Each row is a point. The ring and each string are closed loops that go straight from each point to the next, and from the last back to the first. Before rounding, they use only three directions, however many columns there are. How many times does the string pass through the ring? Passing back the other way cancels.

Ring:
[[ 12  26 -29  -9]
 [ 12  46 -24  10]
 [  5  38  -3  38]
 [ -1  13  12  45]
 [ -7  -8   1  23]
 [  2   4 -20  -3]]
String, 17 rows:
[[ 19  21 -36 -28]
 [ -6   4 -33 -12]
 [-11   3 -21   7]
 [-14 -19 -11   7]
 [ -4 -18   4  18]
 [  8   4   4  20]
 [  1  14  -8  20]
 [-12   0  -9  22]
 [-14  -4 -12  17]
 [ -4   7 -13  12]
 [  9  17  -9  13]
 [ -3  14 -26   2]
 [  4  24 -41 -17]
 [ 26  39 -37 -24]
 [ 12  37 -39 -14]
 [ 22  41 -40 -22]
 [ 25  30 -23 -10]]
Times through: 1
String:
[[ 25  43 -40 -24]
 [ 23  40 -24  -4]
 [ 12  28 -12  12]
 [  4  35 -23  12]
 [ -2  40 -27  16]
 [  7  60 -26  21]
 [ 12  57 -14  29]
 [ 18  43  -2  30]
 [ 10  26  -5  23]
 [  0  22  -9  25]
 [ -8  24  -3  41]
 [ -5  22  16  60]
 [  8  15  26  56]
 [  9  16   7  31]
 [  0  16  -7  23]
 [-15  -5   7  41]
 [-13 -15  13  39]
 [ -4 -14  11  29]
 [  9   5   3  18]
 [  0   8  -8  17]
 [-13  -2 -16  12]
 [-10 -16 -21  -6]
 [  4  -3 -20 -10]
 [ 12  15 -12   5]
 [  3  18 -14  13]
 [ -1  19 -22   7]
 [  5  27 -35 -10]]
Times through: 5
